Each row is a point. To make a cloud, some directions were put in groups of two or more. Within a group, all points are equally far from the middle, so they leave a hole (a ring in 2 directions, a hollow ball in 3). The other directions are filled evenly. Then the cloud was stretched, turned, moved and blurred a little. Count the holes, and give their numbers of directions, smallest first.
(in the rows, 128 means zero)

Cloud:
[[127  76  93]
 [ 65 139  97]
 [125  69 134]
 [ 45 108 127]
 [148  82 139]
 [ 75 100 161]
 [ 88 127 175]
 [ 94  77 159]
 [168 104 124]
 [168 132 112]
 [ 95 127 182]
 [102  83 170]
 [148 160 115]
 [151  84 164]
 [ 49  75 131]
 [105 133 192]
 [103 143  80]
 [153 170 129]
 [ 63  55 123]
 [119 163 183]]
Holes: 1 (2)

Cloud:
[[105 134 208]
 [123 128 182]
 [169 183 170]
 [180 144 182]
 [100 139 168]
 [125 127  96]
 [104 191 149]
 [ 90 135 136]
 [130 169 209]
 [107 165 191]
 [130 113 100]
 [151 184 191]
 [ 95 186 121]
 [120 111  98]
 [176 165 185]
 [161 110 187]
 [105 156 181]
 [107 187 122]
 [ 90  87 197]
 [ 72 103 140]
 [ 87 100 146]
 [122 131 114]]
Holes: 0

Cloud:
[[166 145 166 158]
 [160 156 123 177]
 [132  62  96 201]
 [190 162 182 122]
 [127 181  87 138]
 [137 115 150 189]
 [162  95  92 202]
 [189 114 102 121]
 [140 145 170 140]
 [140 140 176 136]
 [138 136 158 191]
 [120 115 118 123]
 [ 78 171  91 110]
 [ 70  86 112 102]
 [147 124 162  56]
 [160 172 161 180]
 [197 184 113 167]
 [103 135 124 169]
 [178 183 115 179]
 [173 148 150  80]
 [185  90 139 148]
 [ 91 149  79  88]
 [126 202 147  42]
 [131 185 113 182]
 [189 113 158 135]
 [105  90 133 125]
 [226 109 108 134]
 [109 162 119 174]
 [ 90  79  93 120]
 [101  94 110  73]]
Holes: 0

Cloud (26 x 4):
[[171 164 157  95]
 [168 140  78 132]
 [122 179  78  97]
 [102 151  77 115]
 [119 112 156  70]
 [ 82 143  97  80]
 [176 142 122 172]
 [130 161 143  88]
 [ 86 159  93  47]
 [ 99 114  93  91]
 [ 74 152 110 100]
 [107 178  88 149]
 [119 167  74 167]
 [204 126 153 172]
 [133 130  82 148]
 [ 96 178  80  67]
 [ 67 152  84 136]
 [147 136 160 174]
 [ 99 197  82 119]
 [ 94 207 130 124]
 [146 109 165 110]
 [173  80 114  92]
 [175 202 118 208]
 [164 103 102 133]
 [ 92 215  90 151]
 [157 109 151 152]]
Holes: 0

Cloud:
[[104 145 181  69]
 [110 122  72 142]
 [129  71 178 141]
 [113  69 172 153]
 [160 119  88 160]
 [158  95 121  82]
 [118  59 155 130]
 [ 69 168 105 125]
 [125  60 159 126]
 [144 122  75 144]
 [141 118  78 156]
 [108 135 161  57]
 [ 56 159 166 144]
 [104  85 182 165]
 [114 139  70 126]
 [114 198 121 123]
 [ 92 107 180 179]
 [106  96 197 157]
 [127 153 140 198]
 [ 98 135 156 197]
 [ 74  81 125 100]
 [ 68  86 121 102]
 [ 66 179 134 142]
 [133  69 175 137]
 [ 59 168 121 129]
 [ 61 145 186 134]]
Holes: 2 (2, 2)

Cloud (56 x 6):
[[105  70 118 113 147  75]
 [ 77 111 181 126 170 108]
 [164 132 151 137 161 205]
 [176 154 193 119  94 129]
 [ 84  70 133 118 225 142]
 [113  56 133 154 144 156]
 [122  90 151 186  94 130]
 [159 116 152 148 172 201]
 [157 142 173  77 154 174]
 [135 194 123 117 155 159]
 [ 71 180 119  97 140 134]
 [116  46 138 152 166 128]
 [110 160 146 199 106 144]
 [123 170 123 169 203 151]
 [197  83 153  96 127 141]
 [ 84  71 104 109 203 118]
 [ 82 172 128 195 141 141]
 [109 165 146  89 167  91]
 [142 183 119 139 160 186]
 [156 124  93 182 122 168]
 [162 128 116  92 117 194]
 [145 173 154 162 180 108]
 [180 122 126 116 121 197]
 [ 59 137  93 156 186 193]
 [ 64 132 120 164 139  74]
 [154 164 134 195  80 126]
 [186 128 154 124  50 130]
 [ 77 105 104 156 129  74]
 [117 138 179 179 135 149]
 [152  67 144 167 162 166]
 [156 134  96 102 112 180]
 [ 65 145 120 146  91 116]
 [205  79 161 148 123 131]
 [159  82 156  88  84 111]
 [133  68 137  73 135 146]
 [107  85  93 181 192 126]
 [143 154  94 102 155 173]
 [134  81 116  80 167 105]
 [ 88  94 105 144  85 140]
 [145 169 144  90 135 193]
 [160 154 182 106 161  89]
 [140 114 190 185 128 112]
 [ 95 105 183 160 145 104]
 [ 45 136  88 125 207 157]
 [141 149 161  81 194 114]
 [190 107 132 154  95 173]
 [120 147 133 166 169 209]
 [178 153 198 132 114 133]
 [ 54 132  87 103 202 151]
 [ 44 166 113 122 166 127]
 [135 160 176  81 114 151]
 [102 162 106 177 191 183]
 [ 59 150 117 150 104 110]
 [126 121 175 189 168  78]
 [ 55 120 102 140 232 142]
 [175 154 128 171  62 127]]
Holes: 3 (2, 2, 2)

Cloud, 48 rows:
[[138  37 146 141 146 123]
 [118  64 106 123 159 174]
 [143 200 109 132 121 132]
 [120 158  59 139  99  76]
 [174 118  59 143 147  89]
 [176 136  57 141 169 113]
 [ 62 170 109 129 168 132]
 [135 107 174 174 119 176]
 [156 160 146  73 155 161]
 [155 116 222 153 157 175]
 [ 96 118  99 171 100  77]
 [ 45  96 161  97 129 105]
 [116 178 113 159 113  92]
 [ 63 122 129 148 189  96]
 [ 79 138  58  76 130  80]
 [123 106 212 146 133 178]
 [ 86 138 189  94 161 120]
 [137  68 143  77 137 119]
 [130  53 140 118 121  87]
 [161 135 155 181 180 177]
 [ 65  68  78 136 142 126]
 [119 140 136 162 119  62]
 [130  92  59  97 172 116]
 [168  68 123  94 144 152]
 [117  92  44 113 134  81]
 [148 109 180 111 200 166]
 [117 170 170 119 151  98]
 [128  98 153 133 208 176]
 [218 106 106 154 137 131]
 [122  61 136 122 169 181]
 [120  94  34 131 129 111]
 [164  63  89 121 143 142]
 [ 80 142 142 178 149 145]
 [154 155  76 156 186 137]
 [ 95 112 163  77 132 166]
 [ 80 116 191 107 138 165]
 [ 99 130 177 123 162 192]
 [144 147 176 146 177 194]
 [ 31  97 108 112 127 117]
 [161  84 225 153 137 148]
 [123 166 188 150 136 153]
 [160 128  98 137  86 156]
 [ 84 155 166 125 160  89]
 [222 105 143 163 132 135]
 [ 99 138 146  88 179  94]
 [149 147 150  84 173 113]
 [116  61 155 168 171 168]
 [ 50  67 116 118 173 100]]
Holes: 2 (3, 3)
